Rows are points. The points of each table are mixes of a few directions, plus a little noise. Count the directions of each table, and those that both share. Where both have some left over, give the other angles between the two spaces (their principal angles), to ten degrees, smallest first.

First, 4 rows:
[[ 12.1  24.5 -11.1]
 [ 10.3  22.3 -14.8]
 [ -8.7 -21.6  23.4]
 [-13.7 -25.2   2.4]]
Second (5 x 3):
[[ -8.1 -14.4  16.0]
 [ -3.0 -21.0   3.9]
 [ -8.0  16.5  20.1]
 [ -1.8  -0.9   3.9]
 [ 21.0  19.9 -43.8]]
Directions: first 2, second 2, shared 1; angles 40

First (10 x 8):
[[ 16.6 -18.6  24.1  19.2  -4.6  13.9   4.4 -13.1]
 [ 26.9  -1.9  19.5 -17.6   6.0  13.5  21.0  17.2]
 [-35.9  14.0 -39.3  21.8  -8.2 -12.2 -27.3   3.4]
 [ 29.7   3.5  22.0 -10.4 -14.4  17.1   6.0  23.1]
 [ 30.8  -9.6   5.7 -11.0  -7.0   7.1   4.8 -18.7]
 [ -9.3   1.3   0.5  -2.9 -10.0 -13.5 -13.6 -18.5]
 [ 21.7 -14.1   9.9   0.0  13.8  14.2  20.5  -3.8]
 [-18.9   7.8  -7.1  17.2  -5.8   0.2 -11.1  17.0]
 [-10.1  -2.2 -27.2 -18.7  30.0 -14.3  14.6 -18.9]
 [-51.9  20.3  -8.4   1.8  -0.4 -26.4 -19.2  13.0]]
Second, 9 rows:
[[-16.0 -22.4  14.1 -21.8 -11.2  13.7 -10.4  -7.1]
 [ 28.5  19.0 -23.0  34.0  -0.3  -5.8   2.7   1.2]
 [ -9.4   3.6   6.4  -8.6   9.9  -7.1   6.8   5.0]
 [ -4.0 -27.4   6.2 -11.5 -24.3  23.3 -19.1 -13.8]
 [-26.5  12.3  17.9 -23.7  29.9 -21.9  20.4  15.5]
 [ 20.7  21.6 -17.6  26.7   7.2 -11.1   7.8   5.2]
 [  1.3 -27.9   2.4  -6.2 -28.3  25.8 -21.6 -15.9]
 [ 27.7  23.9 -23.0  34.5   4.9 -10.5   6.6   4.1]
 [-22.4  -3.0  16.7 -23.5  12.1  -6.5   7.0   5.6]]
Directions: first 5, second 2, shared 1; angles 60

First:
[[ 11.5  -9.6  15.4   4.1   2.8  27.9  -2.0  12.1  -1.9   8.9  -1.5]
 [ -7.8   6.3 -17.2 -18.8  10.8 -12.1  18.8 -13.9  -1.7 -14.1   0.4]
 [ -6.7   5.0   8.1   1.6  -2.7  20.7  19.3   8.3   3.4  -3.6   5.6]
 [  7.3  -5.9   7.8   6.7  -2.0   6.5 -11.3   5.7  -0.8   7.8  -1.9]
 [  5.2  -4.8  22.4   3.1   2.3  49.4  19.5  19.3   0.9   4.1   3.8]
 [-30.2  24.5 -15.5  -5.8  -8.1 -17.5  33.4  -9.1   8.3 -21.5  11.0]
 [ 12.3  -9.7  19.1  30.5 -18.8  -2.3 -43.0  14.7   2.0  22.9  -3.1]
 [-17.1  14.7 -18.8  16.8 -23.2 -64.8 -30.0 -14.6   6.6  -1.5   1.6]
 [ 25.6 -20.6 -21.4 -38.3  38.7  -7.9  -4.8 -22.7 -16.9  -3.1 -15.9]]
Second (9 x 11):
[[-13.3  -1.4  -6.9   0.6 -28.1 -45.9  10.5  12.4  11.8  46.4   1.8]
 [ -9.9  16.3 -10.1  33.3  -8.8  -7.8 -30.9  -4.4  -6.7  -3.9 -26.7]
 [ 11.2  -5.2  -8.2 -33.3  28.6  16.2   7.9 -22.2 -11.1 -39.9  -0.1]
 [  4.3   3.7  11.5  14.1  13.1  24.0  -1.5   2.7   2.9 -16.5  18.5]
 [-23.0  25.9 -15.3   7.0  11.9  26.1  33.6  -3.7  -4.8 -20.4 -16.0]
 [  6.8  -8.9  22.3  -2.5 -20.9  13.2 -17.2   5.8   1.0 -10.0   2.7]
 [ 22.0 -28.4   8.2 -12.3   8.6   3.9  12.4  21.3   1.0  58.5  -0.5]
 [  8.2  -8.3  -2.4 -18.3  11.5  -2.3   5.3  -6.4  -1.4  -4.7   6.9]
 [ -6.6   6.5   1.0  11.6 -16.1 -27.5 -20.4  -5.5   7.2  -9.8  13.5]]
Directions: first 3, second 6, shared 3

First, 11 rows:
[[ -9.1 -18.8   9.6  23.6 -55.0  -2.5  31.8  -3.1  34.5 -12.1  19.8   4.0
   22.8 -19.9 -19.2 -31.2  47.5 -64.4]
 [ -3.9  -8.0   4.2  10.2 -23.9  -1.0  13.6  -1.4  15.0  -5.3   8.5   1.6
   10.0  -8.6  -8.4 -13.3  20.5 -27.9]
 [  2.2   4.1  -1.9  -5.4  12.4   0.6  -7.3   0.6  -7.9   2.6  -4.4  -0.9
   -5.1   4.6   4.4   7.0 -10.6  14.4]
 [  6.5  13.1  -7.0 -17.2  39.8   2.1 -23.0   2.3 -24.8   8.7 -14.2  -2.8
  -16.7  14.6  14.0  22.4 -34.2  46.4]
 [  2.7   5.7  -3.0  -7.2  16.9   0.8  -9.7   0.9 -10.7   3.6  -5.9  -1.3
   -6.9   6.1   6.0   9.7 -14.4  19.9]
 [  2.7   5.8  -3.0  -7.2  17.2   0.9  -9.9   1.0 -10.8   3.8  -6.0  -1.2
   -7.1   6.1   6.0   9.6 -14.8  20.0]
 [  6.3  12.7  -6.7 -16.5  38.3   1.9 -22.1   2.2 -23.9   8.2 -13.7  -2.6
  -15.9  13.7  13.4  21.5 -32.9  44.8]
 [ -6.4 -13.0   7.0  16.6 -38.8  -2.0  22.3  -2.2  24.3  -8.5  13.8   2.9
   16.0 -14.0 -13.6 -21.9  33.5 -45.3]
 [ -1.2  -2.1   1.1   2.7  -6.2  -0.3   3.6  -0.4   4.0  -1.2   2.2   0.6
    2.7  -2.2  -2.4  -3.4   5.5  -7.5]
 [  5.9  12.5  -6.4 -15.8  36.5   1.9 -21.2   2.1 -23.0   7.8 -13.0  -2.6
  -15.2  13.3  13.0  20.4 -31.6  42.9]
 [ -6.1 -12.3   6.5  16.1 -36.9  -1.9  21.3  -2.2  23.3  -8.2  13.2   2.5
   15.5 -13.5 -13.2 -20.9  31.9 -43.3]]
Second:
[[ -4.3  -4.8   0.0  -1.9  -7.5   1.0  -0.4  -5.6   2.5   2.3  15.9   8.2
   -5.6   4.3  -2.3   0.4   6.3  -9.1]
 [ 15.6  16.8   0.3   6.5  27.9  -4.6   1.1  22.1  -9.8  -8.0 -58.2 -30.9
   20.9 -16.0   8.5  -3.1 -21.8  32.7]
 [-23.9 -25.6  -0.3  -9.7 -42.8   6.8  -2.2 -33.8  15.2  12.2  89.2  47.0
  -31.7  24.4 -13.2   3.9  33.8 -49.9]
 [ -2.6  -2.3  -0.3  -1.1  -4.4   0.7  -0.1  -3.4   1.7   1.4   9.0   4.8
   -3.3   2.4  -1.2   0.3   3.1  -4.7]
 [  1.8   2.1   0.1   0.7   3.5  -0.7   0.2   3.0  -1.2  -1.3  -6.8  -3.6
    2.3  -1.9   1.0  -0.4  -2.7   3.8]
 [  8.7   9.5   0.4   3.6  15.4  -2.5   0.9  12.4  -5.4  -4.2 -32.1 -17.2
   11.5  -8.7   4.9  -1.5 -12.0  18.0]
 [-10.0 -10.8  -0.1  -4.1 -17.7   2.8  -0.7 -14.0   6.3   5.1  36.5  19.4
  -13.0  10.3  -5.1   2.0  13.6 -20.4]
 [ 14.5  15.6   0.1   6.0  25.6  -4.3   1.4  20.3  -9.0  -7.3 -53.2 -28.2
   18.9 -14.6   7.8  -2.6 -20.2  29.8]]
Directions: first 1, second 1, shared 0; angles 60

First, 9 rows:
[[-19.4  29.7  12.5  11.3  -2.4   9.0   7.4 -10.3   0.4   2.2  11.1  -2.4
  -14.3   2.1   7.1  -3.0   9.0  36.6   0.5 -10.1  12.6   0.7  32.4  10.6]
 [ 20.4  18.3 -23.2  22.2  -9.2  10.2  -0.5  15.8 -17.7   1.8   0.9  -4.7
   24.7 -21.9  -7.6 -14.7  12.2 -18.0  19.5  -1.9  20.3   3.5  23.3   0.0]
 [ 25.2  24.9 -10.7  -1.3 -28.6   2.5   3.1  21.1   9.8  10.3  -3.7 -11.2
   -5.4  -6.8  15.9 -40.5  13.9 -34.8  19.8 -20.0  -1.3 -21.6  22.9 -23.5]
 [ -7.7  -3.0   2.7  25.4  -3.8  -1.1   4.7  -2.1  -5.7 -13.7 -15.6 -16.1
   14.8  -5.4 -10.2  -4.6  -4.8  17.8   5.9   5.4   6.5  12.2   7.6  21.5]
 [ 14.7  11.0 -17.9  23.3 -10.9  16.8   4.1  16.4 -19.8  -1.1   6.4   2.0
   25.9 -18.3 -11.3  -4.7   9.0 -10.7  15.4   4.9  27.6  10.1  30.8  11.4]
 [-24.8 -20.3  11.9 -31.1  40.2  -4.6 -17.3 -31.1   3.4  12.6  12.4  16.4
  -12.7   6.8 -17.6  36.1 -32.7  31.8 -29.0   2.7 -15.3   4.7 -48.6  10.5]
 [ -6.5  -7.9   3.6 -18.8  21.5 -19.0 -12.9 -17.4  10.1   4.4  -8.7  -4.3
  -12.6   5.7   2.3   4.2 -10.3   4.1 -11.1  -5.6 -26.4  -8.0 -42.4 -14.7]
 [-15.4 -40.0  18.6 -12.7  -0.3   9.2   4.2  -3.1   5.7  -4.1   2.6  11.8
    1.8  11.6 -19.5  23.8 -33.5  14.1 -17.8  16.2   1.4  12.9 -11.5  32.8]
 [ 13.2 -12.6   2.8 -18.4  -6.7 -23.0   7.2  10.7  13.8 -12.3  -5.5   8.6
  -22.1  26.2  40.8   3.3  37.3 -41.0  -3.3   8.4 -25.2 -14.4 -14.4 -48.8]]
Second, 8 rows:
[[-19.4   5.6 -36.9 -18.7  -3.3  -2.0   3.1 -26.8 -13.3 -16.8  20.6 -31.2
   31.6  10.6 -41.2 -23.2   9.2 -50.1   4.0  -0.6   7.0  32.9 -14.3  10.7]
 [ 16.6 -17.0 -17.4  -1.6 -23.8  -1.3 -10.5  38.6 -13.6   9.0  -9.1  19.8
   -6.6 -11.3   1.1  20.2  28.7   1.8  15.8  25.8   4.0  -0.9  15.0 -11.4]
 [ -2.5   2.4 -13.2 -17.7   3.0   7.7  -2.1  -8.7  -2.9   1.1   6.7 -30.3
    4.8   5.6 -21.6 -24.4 -26.4 -43.5   6.7 -18.7  -1.7  -1.2  -6.0  11.2]
 [  5.3 -11.9  14.4  11.0  42.0  13.4  -2.3  -6.8  -3.6  18.5  15.2   6.3
   -9.3  -0.4  20.6   8.0  -9.7 -14.4 -10.8 -11.8   1.9 -23.8   1.7 -14.5]
 [-14.3 -17.6  15.5  19.9  38.5  -3.7   0.0 -22.6   1.9  10.8  15.9  17.5
   -1.1   2.0  21.4  15.3  25.9  18.3 -21.4   7.2  -0.8  -4.8 -10.6 -22.5]
 [ 14.0  42.4   6.4  11.1 -33.0 -14.9  22.8   3.2  11.9 -22.4  -2.6  10.8
   -5.8 -15.8  16.9  15.8   6.2  42.7  12.6  -0.1   9.2  -3.6  16.6  13.5]
 [ -6.8  17.9   1.8 -11.5 -24.9 -16.7   8.6 -14.8  22.2  -5.5  -6.7 -25.4
   -9.9  -4.9  -7.8 -20.2 -14.6  14.9   8.8 -15.4 -11.5  -8.4  -9.9  14.1]
 [  7.1 -22.0  29.0   7.5   0.9  17.0 -19.6  37.6  -3.0   5.3 -40.5  32.1
   -4.2  14.5  10.4   9.7 -19.2  31.3 -16.2  13.3  -7.3   9.3   7.1  -0.7]]
Directions: first 6, second 6, shared 1; angles 30, 50, 50, 70, 70
